Each row is a point. Before rounding, the points of a table are all equally far from one centre. They may lie mostly on one side of it. Where is the centre, to within rounding?

Points, 9 rows:
[[  9 -13]
 [ 21  19]
 [ -4  46]
 [-44   6]
 [  3  43]
 [  5 -15]
 [-43   4]
 [-41  29]
 [-12  47]]
Centre: [-11  14]

Points:
[[ 11  24  31 -26  -2 -59]
 [ -3  38 -30  16 -13 -18]
 [ 14  14  23  38 -29 -40]
 [ 21  52  -8  -6 -26  15]
 [ 28 -20  18  30  -4   6]
 [ 45  19  -7  -3 -22   0]
 [-35  12  53   2 -39 -22]
 [ -7  71  19  -9 -28  11]
 [-38   5  -6  34   4 -19]
 [-11   8  10 -29 -48 -23]
 [ 13  36  72  -9 -10 -32]
 [-14  36   4  45  10  21]]
Centre: [-2 21 23  0 -1 -7]

Points, 17 rows:
[[ -7  50  61 -17  22  16 -10  24  -1   3 -11]
 [ 11  38  10 -46  18   6  -4   0 -18  11   3]
 [ 12  40  68  23  11 -10  10  -5  23   2  -2]
 [-22  18   0 -32  34  -6 -23 -14  11  -1   8]
 [ 38  45  25  -7  19  41 -50   6   8  -8 -24]
 [-13  60  45  15  38   1 -37   8 -15   6 -15]
 [  3  64  31   1  -2  12 -18 -17  11  35  31]
 [ 21  58  29   6  25 -25 -45 -20  38  -2   8]
 [  3  17  58 -19  38  -6 -38   5  22 -17 -23]
 [ 25  56  50 -38 -12   7 -16  19   2  -2   2]
 [  3  37  66 -10 -28  39 -23 -23 -11  14  -1]
 [ -9  46  44  15  14  24 -27   8 -30 -39 -27]
 [-30  38  46  -5  17 -19 -41  18   2  -7 -17]
 [ 31  49  53  21  39   5 -19 -21  36 -17   1]
 [ -3  24   9  -9  28  24 -54  10  30  -8  11]
 [ -2  60  14  -5  -5  29 -56  11  -3 -31  17]
 [ 23  60  28 -22 -23  22 -31 -13  21  14  27]]
Centre: [  7  34  30  -1   4   7 -24 -18   1 -11  -3]

Points:
[[ 38  31 -36 -62  10  10 -14  -1  55 -30  13   7 -15  -5  44 -12 -22  17]
 [-12  33 -17 -70  13   7   6 -30   2 -38  13  -9 -31 -13 -21 -24  20  37]
 [ 36 -10 -36 -49  24  18  -1 -14  60 -22   3   3  -6  -2  -7  25  12  39]
 [  7  55 -19 -60  23  35  10   6  42 -16 -26 -13 -34  -8   6 -13   2 -16]
 [  9   3 -17 -40  29  45  -2 -12  54 -25 -15  -1 -24   8   1  28  21  29]
 [-19 -21  -7 -39 -22   7   3 -22  57 -10   5 -31 -31 -63  -5 -12  -7  -2]
 [  9  55  -5 -75  17  -1   2   5  21 -28  -9   5  19 -11  19  -7  41  -2]
 [ -3 -14 -37 -51  11   4 -13  -5  28 -18  40 -41  18   9  -2  11 -26   6]
 [-27  23 -51 -51   1   0 -23  19  68  -7   8 -21  12 -19  10 -14 -34  34]
 [ 19  22 -34 -76   7  20  21   3  31 -17   0 -12   4 -44  39  -4 -24  53]
 [  2   2 -19 -74 -11  11   0  27  67 -33  31 -15 -22  -2   5 -30 -27   7]
 [ 11  21 -64 -54   3  -9 -38 -10  51 -11 -16 -32 -17  -3  -3  12  33  19]
 [ 24  35  -8 -49  -4  19  -1 -16  28 -64  11   5   5 -44  11 -11   5  23]
 [-28   7 -41 -59  18  21  31  -2  30 -17   9 -16 -37 -28  -1  -7  13 -20]
 [ 16  29 -24 -76  19  14  -4 -46  27 -25  17 -18   6 -39  -6 -24  16 -22]
 [  5 -15 -27 -27  -7   9  -4 -26  61  -1 -28   0  10 -33  26   2  29  38]
 [ 12  10 -45 -45  12  29 -24 -12  20 -10  36  18 -14   1  -7 -19 -19  10]
 [-32   3  -2 -66 -26   9  16  -6  29 -34   4  12 -10 -27 -35 -11  -1   5]
 [ -5  17 -19 -69  19  15  -3 -22  15  28  18   5 -23   0 -18 -25   8 -23]
 [ 38  22   3 -92  10  -6  37  -3  38 -11  11  -3 -10 -35  24 -12 -15  20]
 [ 20 -17 -29 -81  34  13 -20 -50  29   8   3 -12 -16 -20  -5  25 -17  16]]
Centre: [ -2  10  -9 -61   7   5 -14  -3  35  -7   0 -16  -8 -23   7  -4   3  17]

Points, 31 rows:
[[ 37   3  -2  55  -7  14 -41  11  26  54  35  20  32 -52  15   2  -7  -7
   11   4 -45 -17 -16   0]
 [  1  -8 -20  35  27  18  10 -16   5  94  15  -6  -5 -20 -12   5 -27 -12
  -10  10 -29 -45 -32  36]
 [ 32 -23 -56  47  31  38 -25   7  47  31  36  32   7   4  17 -53 -10 -24
   -2 -10 -26  -6   2  38]
 [-10 -25 -11  39 -55  24  -2  17  33  51  14   3  49 -10 -19  -1  19 -14
   17 -28 -30   6   1   7]
 [ 17 -17 -41  49 -39  42  38  20  52  35  33   4  10 -20  -2 -23   9   2
    9   0  -3 -40 -14  42]
 [ 34  26 -30  51   7  38  -8   8  28  76  37   2  43 -33 -13 -28  -4 -11
  -28   5 -17 -38 -41  24]
 [ 17 -26 -37  33  38  -5  -4  -8   5  12   4 -23  39  -8  14 -12  20 -42
  -14  29 -37 -37 -48  27]
 [ 39  18 -29  36  -6   9   0  -1 -15  56   4   0  48   6 -36 -22   5 -12
  -21   6 -15 -61 -16  47]
 [ 20   4 -35  50  -8  44  24  18  28  30 -15 -27  37   4  -2 -45   5  21
  -37  27 -24  -1 -27  22]
 [  9   7  -1  67 -18  28  23  -5  32  69   1  12 -15 -27  13  15  17 -11
  -15   7 -24  15 -30  48]
 [ 22  12   0  37  21  37  22  35  44  55  31  -9  -1  -1 -20   6  16   7
  -23  12 -36 -29  -8  35]
 [ 19   4 -32  61  -9  30  -6  22  50  43  23  -2  17  -2 -14 -13 -17  -5
  -20  31 -26 -25 -53  22]
 [ 34  22 -24  61 -21  10 -29  21  46  51  55  -4  13  -4  -9 -35   4  13
   -7  15  15 -38  16  -6]
 [ 11  20 -63  71 -21  30  -2  22  44  31  21 -19  18  -5  13  10  27  12
  -27  -2 -20 -19 -31  -1]
 [ 40 -30 -33  47 -17  24 -16  14  40  72  19  -1  -9  -4   9 -11  16  23
  -14   3 -31  -9 -11  35]
 [ 17  12 -18  29 -11 -15  -6  -3  40  50   8 -13 -23  11  -6 -32  27  28
  -22  34 -20 -32  34   3]
 [ 20  -1  -6  18  -9  37  26   0  34  48 -32   4  44 -25 -15   3  12  30
  -13  -1 -46  15   8  17]
 [  8 -11 -30  60 -11  49  37  -2  39  10  16  -2   3  -9 -36 -27   6  -3
   -3  45  -5   4  16  16]
 [ 17   3 -27  50   8  15  10  10   7  63  19 -23  53   6 -19 -15   5  14
  -29   0 -33 -26 -21  73]
 [ 51  23 -13  14   1  16   6 -21  13  22 -12  21  44   5   7 -37  20 -15
   -2  26 -56 -35  -5   1]
 [ 44   2  12  35 -29  -9 -10 -38  41  26  11  20  -9  -1 -40 -47  23 -22
  -14 -23  -8   4 -26  37]
 [ 22  12 -44  76   8   7 -24 -25  52  43  31  -4  33  -8  16 -21 -37  -5
  -25  -8 -34  -1  27  -2]
 [ 30 -30  -9  45   1  41  -6   2  37   8  -4  -4  33  31  -3 -16  37 -17
  -29   3 -27 -13 -26  10]
 [ 59   4 -43  -1   0  -1  -3   2  47  36  37 -13  33 -50  -7 -20 -14 -22
    6  30 -28 -10 -33  20]
 [-18  38 -37  18 -10  31  10  11  51  75 -23  -8  26   0   2 -17  54   6
  -34  -4   4 -24   0  41]
 [  2  18 -11  46  -5   9 -35   2  48   3  21   4  24 -13   3  15  30  -2
  -23  26 -54 -22   9  42]
 [ 15  22 -33  69  11  15  16 -23   4  27   3 -52  48  13  12 -14   7  12
  -10   3 -54  -6 -18 -22]
 [ 10  -7 -28  76 -28  27 -32  11  22  33   4  37  24 -11  -4 -38  18  10
  -21   7 -23 -37 -17  13]
 [ 31  10  -2  28  13  10 -13  47  17  20  -1  -2 -21  25  25 -19   3   6
   -3 -14 -32   5 -57  -5]
 [ 29  -6 -42  19 -23  16   3   3  57   9  21  -7  51  24  14  21 -20   4
   19  20  -5 -26 -25  11]
 [ 10  -5 -45  82  27  17  -2  -9  28  41  33 -17  37 -10 -16  15   0 -21
  -28  29   0 -25  28  32]]
Centre: [  3  19 -21  29  14   9  -6 -10  19  28   4 -13  14 -15   4 -22   6  -7
  17 -13   5  -6  -5  22]

Points:
[[ 30  -6  -9  39  22  51  -1  21  -9  12   4  20  -3 -54 -11 -58 -31  26
  -35 -13  20   0 -24  19]
 [ 43 -22  18   7  24  24 -53  44 -15   0  21  31 -11 -31  10 -12  15 -18
  -10 -28  22  27  20  21]
 [ 45 -31 -48  36  17   7 -47  11   2   0  42 -14  -6 -34  28 -53 -14  24
  -43  -7 -12 -19 -24  -4]
 [ -6 -31  25  -3 -25  15 -49   5   5 -27  13  -1  39 -47  14   5  -3  27
  -19   3 -29  -6   9  44]
 [ 30 -47  -1  31 -26  12 -69  -7 -13   3  31  -7 -13 -46  -2 -34  10  39
  -33 -26  -8 -14  -5 -17]
 [ 43 -56   2   1  39  27 -43   4 -13  -7 -21  36   2 -24  24  -5 -32  11
   57 -26 -23 -40  -1 -29]
 [ 36 -42 -26 -11  41  14 -30  41 -14 -17 -18 -12  -6 -77   1 -27 -24  12
   19  -1   9 -28  -6  24]
 [ 31 -14 -17   6 -17 -20 -47  -1  27  41  -9   6   2 -79 -20 -44 -32  15
  -23 -21 -13 -18   3   8]
 [ 24 -22 -22   8  -6 -43 -40  45   6  19   3  27  -6 -71  40  -2   8  -1
  -18 -25 -31 -27  45   3]
 [ 20  -8 -19 -14   8   8 -10  50  -7  44  -6 -11 -35 -65 -18 -40  11  -5
    8 -37  -2  -8 -17 -32]
 [ 25 -39 -16  37 -10   6  17 -16   5  41  29  22  -6 -55  -2 -25 -23  12
  -26 -38 -14 -46 -28   6]
 [  4 -46 -25   4  38   1 -43   2   5  -3  26   2 -11  -5 -14 -25 -11  -3
  -28 -71  13  40   6  18]
 [ 33 -60  -2 -12  -2  16 -19   4 -27 -27   7 -20  17 -37  -4 -25  25  32
  -21 -31 -23   9 -43  -9]
 [ 60 -30 -20   3   5 -14 -32  21  18  -4  23 -16  13 -69   8 -37 -14 -11
    0 -21  24  23 -21 -16]
 [ 24 -29 -30 -25  19   8 -48  46 -18  28  -8  23  40 -64  42 -43  20  12
   -5 -25  21  -3  14 -12]
 [ 47 -28   8  20 -28  12 -26  19  15  15  52   7   5 -18  35 -45 -14   2
  -28 -73 -19  17  24   1]
 [ 34  -7  -2  23  32 -21 -20  33   4  23  24  -3  -4  -2  14 -58  31  16
   20  -2  -1 -22  -4   9]
 [ 47 -31  14  60 -13  16 -31  24 -15   8   4  14   6 -48  17 -56  -1 -20
   -4 -19  13   4   5  13]
 [ 46 -30  36 -12  21   4 -51  -5   7  22  -4 -16   6 -52 -23 -40 -32  14
  -12 -34 -16   5 -34  19]
 [ 31 -23 -47  17   7  22 -72  16 -25   6 -19   8  17 -62 -22 -26 -23  39
   -2 -40  26  -7  25  -5]
 [ 39   1 -21   1 -15  -1   1   4 -12  22  32  26  10 -56  15   8  28  16
  -14 -45   2  -3  -8  43]
 [ 44 -32 -13   7 -18  -5 -23  36 -13  40   8  -7 -28 -48  17 -63 -24  35
  -31 -24 -19 -10  -5  38]
 [ 29  -4 -21  25 -12  19 -31  31 -41  12  26  -8 -21 -56 -12 -55  -5  37
  -19 -14  25  -5 -20   1]
 [ 30   2  -9 -15  11  30 -40  18 -12  42 -12  10  26 -69  37 -29  -4  -5
  -32 -33   3  38 -46  -1]
 [ 45 -59 -19 -17 -17   1 -55  18  -9  32  20 -23  13 -51  36 -21 -31   0
  -22 -28 -16 -18 -37  18]
 [  5   9   6  34  -8 -15 -42  74 -26  14  20 -29 -16 -52  21 -10   6  49
  -14 -27 -11  11  21  12]
 [ 48  -8 -47  25  -9  19 -74 -12  -6  13  22 -12   3 -61  -2  -1 -27   3
   19 -24   0 -11  -9  25]]
Centre: [  6 -16  -9   8  18  12 -18  10 -13  15   6   1   6 -32  21  -9 -27  15
  -4 -23 -22   3  11 -12]
